Each row of a before or after table is a point. The points were changed in one or more steps. Then noise was added and the rows were shuffled. The steps act on columns, c1 being the first. Name the steps. A step turns or swaps two columns, mirrors them in a line or flattens them onto one, adds a multiple of one to another, or multiplies or shifts one. Angles are multiples of 10 degrees, from the lower column toward the higher: turns from -170 to 170, lines from 10 to 170 but not 90. Use the fewest steps. Two steps may share a column if one is a turn and the other turns, adds or multiplies; they go together, in the order done. Otherwise the lowest column goes first.
In the rows, zero is written as 128.

Before, 8 rows:
[[113 145 180]
 [152 150 101]
 [137 114  80]
 [162 175 124]
 [147  91 141]
 [ 68 102 142]
 [ 87 194 151]
 [104 140 138]]
After, 8 rows:
[[118 101 100]
 [144 119 176]
 [147 130 135]
 [157 166 144]
 [118 139  78]
 [172  84 153]
 [112  69 127]
 [105 159 141]]
Steps: turn c1 and c2 by -160 degrees; multiply c1 by 0.7

Before:
[[121 132 140 148  97 151 140 155]
 [117 103 121  88 122 141 111 100]
 [ 77 134 148 114 141  82 116 127]
 [ 81 125 208 126 140 115 126 141]
 [121 149 119  85 111 124 120 105]
 [ 76 142  87  98  87 120  87 152]
 [122 114 130  66 108 113 144 167]
 [190 144 132  88 108 133 145 126]
 [131  84 133  25 136 151 122 162]
 [194 152 136 203 123 129 107 129]
 [137 193 165 123 142 127  93 189]
 [115 119 201 117 117 122 113 169]
 [ 80 128 156 157 147 137 140 145]]
After (13 x 8):
[[110 151 132  86 187 129  66 131]
 [187 138  86  96  89 124 168 156]
 [134 129 159 135  72 132  95 137]
 [153 132 140 136 133 151 110 135]
 [122  85 131 156 128 154 225 145]
 [121 145 132 155 188 132 166 116]
 [152 113 129 169 126 111 187 189]
 [134 130 148 115  80  81 143 170]
 [143 107 125 127 118 146 172  85]
 [132 123 209 131  80 117 127 155]
 [147 157 114 132 127 131 174 107]
 [111 191 162  99 132 127 151 196]
 [147 124 197 123 117 124 145 175]]
Steps: turn c1 and c5 by 110 degrees; turn c4 and c7 by -110 degrees; add -1 times c6 to c8

Before, 14 rows:
[[132  84 121 104 124 139 179 162 143 132  96  96]
 [138 149 165 107 159 188 126 107 119 131  82 102]
 [158 124 122 109 114 119 145  95 107  97  70 101]
 [ 78 202 130 158  93 109 126 150  92 103  94 136]
 [173 139 136 174  94 176 153 104 127 128 112 109]
 [140 156 131 117 127 108 153 127  97  88 150  99]
 [119 124 182 162  99 144 154 118 106 191  96 134]
 [129 154  67 111 127 151 168 128 102 145 109 117]
 [118 106 105 146 100 158 117  94 103 113 130 111]
 [102 137 162 146 119 128  78 175 112 170 108  70]
 [103 108 134 161 128 119 145 133 166 114 132 108]
 [119 124 151 148 125 164 152 143 105  82 121 120]
 [123 121 129  32 103 181  89 164 147 178 139 129]
 [108 187 127 182 145  63 123 211  86 111 128 176]]
After, 14 rows:
[[ 74 102 126 137 187  95 134 162 123 166 112 163]
 [140 118 127 172 142 151 215 122  88 137 111 144]
 [176 127 127 107 168 117 115  93 109 169 171 124]
 [153 129 132 163 139  70 198  86  91 133 116 142]
 [100 124 127  77 140 106   6 187  71 123 134 123]
 [124 145 130 126 146 127 122  83 103 150 157 145]
 [107 101 128 115 135 126 101 237 158 183  62 184]
 [121 134 126 130 153 138  94 172 133  18 180 108]
 [105 133 127 128 123 138 143 139 121 160 120  90]
 [132 142 126 136 118  95 192 172 100 108 135 106]
 [116 135 126  52 154  94  41 118 121 124 143 155]
 [130 119 128 117 137 110 160 129 109 105 157 150]
 [121 131 129 156 131 126 195 146 109 171 166 144]
 [141 116 126 141 112  76 144 102 104 108 188 131]]
Steps: turn c2 and c5 by 160 degrees; multiply c2 by 0.4; multiply c3 by 0; turn c4 and c10 by 120 degrees; add 1.5 times c4 to c7; swap c6 and c11; multiply c8 by 1.3; turn c9 and c12 by -70 degrees

Before:
[[133 164 157 137 133 165  74 151 134 148 167 105 156 131 119 165  98 142
  101 129]
 [136 149 161 137 116 146  70 117  75 172 127 135 138 115 141 127 122 133
  119 174]
 [111 124 158 157 121 102 127  99 135 183 220 155  93 118  91 123 108 113
  130 189]
 [139 160 127 153 207 134 153 130 141 166 119 136 118  97 141 123 133 165
  168 110]
 [156 145 136 130 166 173 140 112  79 140 148 138 140 143 134  73 160 122
  135 112]
 [ 98 127 147 142 111 149 167 109 104 179 129 141  93  82 140  81 168 129
  114  96]
 [192 172 177  66 134  97 106 125 113 184  93 147 130  88 130  99 143 200
  131 145]
 [174 137 146 182  98 113 122 147 172 158 169 183 140 165 174 136  56 168
  132 126]
 [182 138 112 159 150 170 126  87 151 213 143  88 139 146 116 161 142 136
  123 120]]
After, 9 rows:
[[156 144 135 129 167 207 121 124 108 135  89 139 141 148 134 171 185 122
  149 101]
 [174 137 145 183 106  97 115 165 124 123 155 183 140 143 173 159  47 170
  129 100]
 [181 139 110 159 162 209 146 108 148 133 163  89 140 167 115 124 125 137
  138 107]
 [ 99 128 148 143 120 178 158  83 103 126  86 141  93 105 141 153 172 130
  123 127]
 [133 165 157 136 137 215  82 148 160 129 180 106 156 116 119 142 102 141
  116 126]
 [139 162 127 154 211 113 153 111 117 142 120 136 120 103 142 124 123 164
  167 132]
 [192 174 178  66 145  67 112 100 144 130  87 145 130  98 130 115 149 201
  121 174]
 [110 125 158 158 133  78 121 100 124 130 169 154  93 138  90 212 109 113
  121 197]
 [137 149 162 138 126 167  57 109 145 126 126 136 138 125 140 127 157 131
  129 183]]
Steps: flatten c5 and c10 onto the line at 10 degrees; turn c6 and c19 by 20 degrees; multiply c6 by 2; turn c9 and c17 by -40 degrees; turn c7 and c9 by -50 degrees; add -0.7 times c14 to c20; turn c8 and c14 by -40 degrees; mirror c11 and c16 in the line at 30 degrees

Before (12 x 48):
[[139 160 146 120 120 129 135  99 116 178 190  79 106 125 119 122 136  81
  136 140 160 169 138 168 155 112 142 114  98  77 120 149 154 131 154 148
  126  73 160 119 133  90  96 128 158 124 142 191]
 [139 126 107  85 147 121 201 182  81 100  99 102 124 134  54 107 154 109
  128  85  95 158 175 192 190 127 145 155 123  37 116 158 121  79 127 129
  108 141  90 169 154 152  99  70 161  87 149 175]
 [115 136 105 108 143 163  80 124 128 132 173 145 111 124 118 136 118  96
  177 125  94 133 132 137  96 157 112 133 146  86 129 204 112 147 116 126
   96 143 145 118 111 130 103 144 163 123 133 113]
 [133 129  30  93  74  97 120 110  83 134 160 129 121  93 150 115  99 140
  155 166 112  91 109 124 111 136 158 171 131  77 153 128  51 154 115 130
  160 113 185 124 117  69 180 109 115 116 148 146]
 [127 143 138 122 127 115 152 169  96 120  84 130 122 113 143  75  97 168
  126 129 171  89 190 162 106 173 169 123 155 146 120 154 133 117 154 173
  164 115 174 159 137 159 139 140 143 133 112 139]
 [158 125 111  96 142 180 106 127 106 105  83  98 179 151 110 179 131 128
  135 105  87 187 160 218  96 177 103 117 196  82 121 157  98 190 139 148
   76 159 127 138 164 149 147 136 128  98  71 196]
 [164 178 149  75 163 130  89 106 165 151 184 110 131 133  86 128 122 165
  156 160 137  81 158 126 166 165 205 121 112  79 129 105 137 172 152 115
  144 178 192 118 155 133  89 174  99 123 128 148]
 [102 111 139 121  47  98 154  94 133 142 123 142 127 113 123 109 147 145
   98 177  89 122 113 133 173  53 142 114 174 106 112 109 102  66  60 156
  131 136 167 111 171 127 169 149  70 106 164 170]
 [103 101 147  38 145 167 177 102 114 139 123 211 116  97  96 132 118 104
  149 147  93  92  90 145 111 152 171 105 139  68 100 134 136  97 158 136
  125  80 178 146 128 108  90 143 142 120 143 134]
 [128 133 172  76 103 113 144 134 101 146 150 170 149 184 130 169  95 148
  166 133 115  94 127 117 124 122 150 111 131  72 137 104  53  73 154 152
  142  82 108  96 103 156 128 109 119 152 114 168]
 [131 140 161 103  72 151 148  97  73 189 123 126 126 125  98 144 148 105
  130 152 115 127 179 149 116 120 129 143 138 111 131 148 146 139 141 176
   92 108  91 107 187 141 132 177 120 131  64 131]
 [103 134 103 102 138 133 144  81 115 124 184 121 129 189 103 112 132 163
  161 137 125  94 134 105 131  84  93 162 167 138 204 115 102  88  96 175
   80  93 141 100 179 110 104 134 120 103 171 164]]
After (12 x 48):
[[139 157 148 122 120 130 137 100 114  93 190  82 113 126 118 118 138  81
  137 139 160 170 189  80 126 111 145 115 139  95 118 148 165 155 156 147
  131  73 161 120 134  93  95 128 157 127 109 188]
 [140 128 109  85 145 123 207 181  81 143  96 105 119 135  52 106  96 110
  125  86  97 156 226 106 173 125 147 155 171  70 116 157 170 109 127 130
  110 140  89 169 156 151  99  73 158  88  92 207]
 [128 138 136 122 125 112 153 167  95 150  81 125 124 112 145  75 156 166
  127 131 172  87 240 128 110 174 171 125 121 134 119 155 115  97 153 172
  162 115 173 159 134 160 139 140 144 133 131 168]
 [132 140 159 103  70 149 149  96  74  70 126 126 131 128 100 141 132 105
  131 154 117 126 228 132 105 115 127 143 115  87 131 150 130 125 140 177
   92 109  90 106 187 140 133 175 119 130 103 148]
 [165 175 149  76 162 131  91 106 165  96 187 108 132 129  84 128 142 169
  158 159 137  84 205 109 148 167 201 124  98  91 132 107 165 165 152 115
  141 178 189 117 156 132  89 177  97 125 107 135]
 [101 106 146  37 142 170 176 103 113 135 125 215 118 102  93 131 143 106
  146 146  92  92 140 126 114 153 172 106 151  89 101 136 122 100 157 138
  125  79 176 146 126 108  92 143 145 118 108 143]
 [118 135 101 107 145 164  78 125 128 126 171 144 110 125 120 135 142  97
  173 125  96 132 184 144 120 157 109 131 104 100 128 206  93 125 118 128
   97 140 143 116 111 128 100 142 165 121 114 132]
 [133 129  27  95  75  97 122 109  84 137 165 131 122  91 150 113 160 142
  156 165 113  90 157 111 175 134 161 170 101 100 155 125  69 137 116 130
  160 113 184 123 119  67 179 108 117 115 108 130]
 [106 133 100 100 141 134 144  80 115 143 186 118 129 191 101 112 122 162
  160 132 126  92 185  87 150  84  94 165 143 154 206 117 110  75  94 176
   80  92 140  99 180 111 106 131 121 100 142 121]
 [128 135 170  76 105 114 145 132 102 137 147 171 151 184 129 170 164 146
  165 133 113  96 177  86 184 127 153 111 173  77 136 103  79  98 157 155
  145  82 109  98 100 156 127 111 120 155 101 129]
 [161 121 113 101 142 179 106 127 107 141  85  99 181 151 112 180 116 129
  134 102  89 191 208  95 130 178 102 116  41  69 120 159  83 100 138 150
   74 159 126 136 167 146 147 135 123  98  91 237]
 [100 111 137 121  49  99 152  90 132 106 120 142 130 110 124 108 111 142
   97 176  90 120 162  90 174  53 143 113 162 126 115 108 148  55  61 157
  128 136 167 110 172 126 168 153  73 106 123 148]]
Steps: turn c10 and c17 by 160 degrees; add -0.3 times c38 to c10; shift c23 by 50; turn c24 and c48 by 70 degrees; turn c25 and c33 by 50 degrees; mirror c29 and c34 in the line at 120 degrees; flatten c30 and c47 onto the line at 30 degrees

Before, 9 rows:
[[140 134  85 133 152 108 111 115 120 127 167 104 138 118 116 151 114  81
  157 115 121 130  93 145 141 105 101 130 120 159 137 103 142 167 127 128
  140  92 117 141 130 143 104 125 140  87 159 130  94 123 110 115 125 120
  105 155 126 122  90 125 124 128 130 101]
 [107 128  85  88 130 143 130 155 120 161 136 131  94 121 161 131 132 143
  155 141  94 116 129 111 126 125 151 171 163 163  86 162  98 134 104 127
  141 127 136 161 114 145 146 127  93 145 121 140 162 154 156 121 114 104
  105 127  88 157 106 164  94 147 119 144]
 [124 118 138 155 117 105 178  99 101 102 138 163 136 131 126 134  96  91
  132 155  84 108  82 108 143 144 112 135 121 116 145 161 137 100 132  90
  131  76  88  83  99 142 141 167 154 150 161  88 112  90 134  99 113 114
   87 123 132 155 156 157 154 109  98  80]
 [123 148 115  85 110 106 128 115 172  88  98 166 129 170 109 137 109 156
  104  94 122  89 133 140 140 157 124 136 132 102 108 151 118 105 139 144
   78 152 120 120 157 100 141 151 120 148 107 122 113 150 119 131  95  73
  129 124  83 121 155 128 114 145 105  85]
 [157 152 112 104 171 140 134 152 121 109 152 106 112 165 166 157  74 150
  117 128 150 155  97 145 141 160 139 156 156 151 139 127 143 132  97 117
  118  81 115 161 100 121 165 153 162  81  88 158 124 136 162 147 127 130
   74 123  90 181  79 147 164  93 167 139]
 [143 142 139 109 142 105 176 106 127 120 115 170 157 124 102 180 122 145
  111 134 127 129 108 123 167 135 124 148 154 105  85 105 170 113  88 148
  144 136  85 147 113 148 109 144 127 136 143  91 128  97 129 162 151 138
   72 129 142 125 117 109 161 114 113 144]
 [121  93 146 113 132 107 126 130 139 135 110 110 144 118 138 105 123  79
  118 100 144 120 149 172 157 147 161 132 108  99 102 126 147 117 134 100
  102 139  99 123 170 172 114 157 105  85 140 127 170 115 165 119 160 132
  136 190 136 181 115 151 101 139 163 151]
 [154 151 155 109 100 105 108 116 124  95 105 151 161 133  89 175 133  79
   98 121  80 155  91 149 125 128 151 131 135 136  81 170  96 149 154 125
   85 125  85  95 107 102 112 115 153 132 131 156 123 154 110 129 154 137
  133 188 158 140 150 147 107 155 156 151]
 [105 116 147  99 169 108 178 159 136 139  94 149 144 128 114 108 132 144
  139  88 119 114  78 174 122 144 116 160 134 130 153 174 173 100  86 154
  142  78 132 159 151 132 118 132 120 141 130  91 108 129 121  93 123 139
  127 146 111 131 116  90 147 139 121 147]]
After, 9 rows:
[[125 146 116  82 112 175 127 116 171 126  96 170 131 172 106 135 145 159
  100  99 121  92 134 139 147 156 125 140 132 100 106 151 124 108 139 143
   76 155 115 120 158 100 142 152 119 146  67 122 117 148 117 135 102  72
  125 126  83 120 157 126 113 146 106  81]
 [118  94 144 112 131 132 128 130 137 118 117 110 149 120 140  98 154  83
  116 104 150 120 147 173 173 148 160 133 108  96 102 128 144 117 137  98
  103 141 135 121 167 175 115 155 103  88 162 125 168 115 165 118 155 130
  135 189 142 184 119 151  98 145 163 155]
 [122 118 138 153 120 158 178 100 100 124 145 162 137 133 129 131 177  91
  131 156  82 115  82 109 181 146 111 134 120 116 145 162 137 104 132  90
  132  78 120  82 101 142 143 168 155 149 229  87 112  93 135 101 114 114
   88 125 132 153 158 157 152 109 100  80]
 [159 152 110 110 173 140 135 150 121 153 154 101 117 164 164 157 163 146
  119 130 154 156 101 143 167 156 134 157 154 148 140 126 139 132  96 117
  124  80  87 163 103 119 169 150 161  84  11 154 122 134 164 146 127 130
   74 121  87 180  82 148 161  91 169 139]
 [108 133  88  88 130  94 128 156 123 112 131 129  95 116 160 130 121 144
  156 145  93 114 128 114 126 120 152 178 163 166  83 161  97 135 105 129
  142 124 129 162 115 144 148 130  96 142 108 145 163 154 154 120 115 103
  110 127  90 158 105 162  95 142 124 145]
 [143 146 137 111 146 146 177 106 132 120 112 169 157 122  97 177 165 147
  109 135 123 128 113 123 197 131 124 150 152 106  85 105 168 113  89 147
  146 135 145 147 112 147 112 143 127 138 169  90 129  99 125 159 150 139
   72 129 140 126 117 109 162 115 116 143]
 [104 117 145 100 173 130 181 161 135 104  95 148 144 130 118 110 125 145
  142  86 116 111  79 172 122 146 114 158 138 131 153 178 171 101  84 158
  140  76 131 155 151 129 121 131 119 147 132  90 111 130 119  95 126 139
  129 142 112 129 112  87 150 137 120 148]
 [153 149 153 115  95 171 110 119 123 140 104 151 158 136  95 173 163  78
   98 119  81 151  90 145 149 127 155 134 134 135  78 169  95 149 151 125
   85 127 151  91 106 103 112 120 151 127 140 155 126 153 113 129 157 134
  134 191 159 139 153 148 107 155 156 152]
 [141 135  86 134 151 145 110 116 123 113 168 103 142 113 116 152 147  78
  155 113 120 133  95 146 156 104  97 127 119 159 135 103 143 167 129 129
  138  95 122 143 133 143 101 123 139  88 218 130  91 121 105 115 125 119
  102 158 125 119  87 126 122 128 126  95]]
Steps: turn c6 and c10 by 130 degrees; add 0.3 times c53 to c10; turn c17 and c39 by 120 degrees; add 0.7 times c17 to c25; multiply c47 by 3

Before, 10 rows:
[[126  94 142 126 143 167 148 111  83 114 140 111 121 124  91 145 140 133
  151 159  97 132 103 174 126 117 112  94  86  94 160 134 111 125 153  82
  184 160 117 147 150 107 155 120 108 151 141 161 158 150 123  75 130 168
   96 159 136 118 109  88 139 154  90 163]
 [100  86  85 127 111 131  82 107 152 118  96 103 138 130 143 146 127 151
  157 112 149 154 137  98 117 115 105 146 149 107 111  74 118 129 123 126
  117 109 147 136 130 147  97 102 125 148 118 106 151 120  99 154 129 121
  184 107 140 117 108 139 175 120 153 147]
 [137  97 100 130  72 114  98 117 122 139 105 118 122 133 114 141 124 149
  133 106 117 163 171 128 125 119 138 132 148 117 164 121 123  90 121 135
  134 134 171 122 118 160 108 130 136 147 174 126 123 157 144  80 129 160
  162 152 129 108 120 149 127 128 132 130]
 [141  73 112 129  85 140  85 127 118 137  94 130 144 110 109 141  97 128
  114 103 103 126 154 124 119 105 135 161 152 127 140 134 104 118 119 114
  157 143 172 109 121 155  94 108 145 155 120 145 134 141 133 114 120 126
  171 146 119  92 105 167  93 152 130 124]
 [113 148 115  89 120 135 106  85 133 108 156 142 118 165 168 114 151 112
  188 126  92  83  99 121 167 151 106 103 120 164 113  94 139 114 148  75
  136 138 113 167 125 115 147 162 118 123 142 165 168 107  87 133 157 109
  104 114 135 132 150 140 109  92 126 164]
 [ 78 122 102  89 132  90 110  85 146  97 150 111 121 171 140 128 149 150
  166 110 148 127 117 125 110 176 109 143 121 131  84  67 161 164 147 134
  135  89 133 140 133 139 118 155 111  93  88 119 163  98 109 144 175 143
  131  88 132 152 124 123 158  83 155 156]
 [101  76 152 133 125 139 154 137  93 113 125 122 110  93 120 174 120 142
  142 137 108 160 111 149 100 120 152  75 113 107 133 123 133 115 134  83
  160 155 114 119 154  90 169 126 120 139 135 119 150 151 130 110 125 150
  106 153 157 110  82  82 117 144 109 138]
 [104  85  97 127  85 112  99 100 140 126 102 125 138 147 136 163 104 155
  145 129 105 123 155 134 110 112 130 132 155 118 139 105 110 125  95 136
  134  99 150 129 113 152 106 127 148 156 119 108 137 128 116 112  87 140
  158 103 112 112  90 168 136 136 132 125]
 [124  73 149 128 152 145 143 148  87 144 123 154 107  98 111 144 122 137
  148 167 111 113 123 189 113 117 108  71 108  96 136 118 112  98 171  77
  189 185 107 151 147 114 165 115 103 135 156 148 164 156 133  58 128 141
  129 146 129 110  82  72 106 136  89 162]
 [103 137 104  46 144 108 112  92 132  83 165 121 125 138 170 113 133 126
  170 142  94 100 121 142 151 175 115 123 114 152 107  80 167 169 159 124
  123 101 137 163 122 123 142 167 104 104 151 135 179 116  46 150 165 124
  116 102 141 149 156 131 143  89 153 188]]
After:
[[105 120 101  94 132  90 107  86 148  96 149 107 122 169 173 131 149 148
  104 143 150 133 121 125 109 173 110 143 122 129 185  65 160 165 149 139
  136  86 134 140 130 151 114 160 113  94  82 118 163  95 109 141 175 141
  133  87 134 154 125 122 155  83 156 185]
 [131 143 120  92 120 132 100  89 135 109 155 143 118 164 127 116 155 110
   16 116  94  87  98 118 167 150 108  95 123 162 166  92 142 110 151  78
  135 135 120 162 126 175 118 165 117 124 138 168 170 105  90 131 157 104
  103 117 134 133 148 141 110  89 126 201]
 [161  96 142 132 146 163 148 113  81 111 142 109 120 122 141 148 137 128
   38  90  97 133 103 177 130 118 107  95  86  95 112 134 111 125 151  84
  184 153 119 144 150 106 142 123 108 152 141 164 156 149 122  72 131 171
   96 165 130 118 110  88 139 154  90 198]
 [108  80  82 130 116 137  81 105 154 121  98 103 133 131 144 148 121 152
   89 166 147 152 137  93 118 116 103 144 151 111 161  70 115 129 121 126
  117 103 148 138 123 147 125 104 121 145 121 105 152 121  92 154 127 121
  184 105 140 119 109 136 169 119 152 168]
 [115 132 106  43 143 103 114  90 135  78 159 120 130 141 133 114 132 123
   59 110  94 107 125 134 150 178 117 125 115 154 170  78 165 171 159 129
  124  99 133 162 124 179 143 168 104 105 151 128 177 118  46 148 161 121
  123 105 141 150 157 132 144  87 156 249]
 [102  87  94 126  84 109  98 103 141 124 102 124 140 148 149 165 107 155
   81 147 106 120 160 133 112 115 130 141 157 118 119 106 112 125  97 132
  140  98 148 128 114 134 140 127 149 157 120 110 141 123 113 113  84 138
  153 103 112 114  94 172 139 135 140 126]
 [166  77 147 129 128 138 155 131  94 113 126 121 105  93 159 173 122 144
   94  88 103 158 111 151  97 119 150  73 118 105 131 115 132 117 131  80
  160 157 118 115 153 144 114 121 119 143 136 123 142 156 126 113 126 150
  106 149 152 119  80  83 121 145 108 143]
 [108  70 104 133  82 143  89 126 121 134  91 126 144 107 125 140  94 134
  145 171 104 128 157 124 119 107 137 161 153 129 115 130 104 119 119 112
  158 140 173 110 121  96 123 107 146 154 119 139 136 142 132 115 116 127
  175 140 121  93 107 162  89 159 134 121]
 [101  99  97 128  72 111 100 120 124 138 105 121 120 133 126 149 125 151
   71 156 116 165 168 130 124 119 132 130 155 120 100 117 123  96 115 128
  126 133 174 118 122 104 120 130 139 146 172 128 123 159 145  81 125 159
  160 153 124 112 117 156 125 127 130 129]
 [148  75 148 129 157 147 143 147  82 147 125 153 105 102 138 140 124 135
   79  77 114 111 128 193 112 117 106  75 107  95 135 117 112  91 171  79
  192 185 107 153 153 125 142 115 104 135 154 148 164 162 130  57 131 136
  130 152 126 109  83  70 102 137  94 196]]
Steps: turn c1 and c15 by -110 degrees; turn c1 and c42 by 110 degrees; turn c19 and c31 by 150 degrees; multiply c19 by 2.5; turn c20 and c43 by 120 degrees; multiply c64 by 2
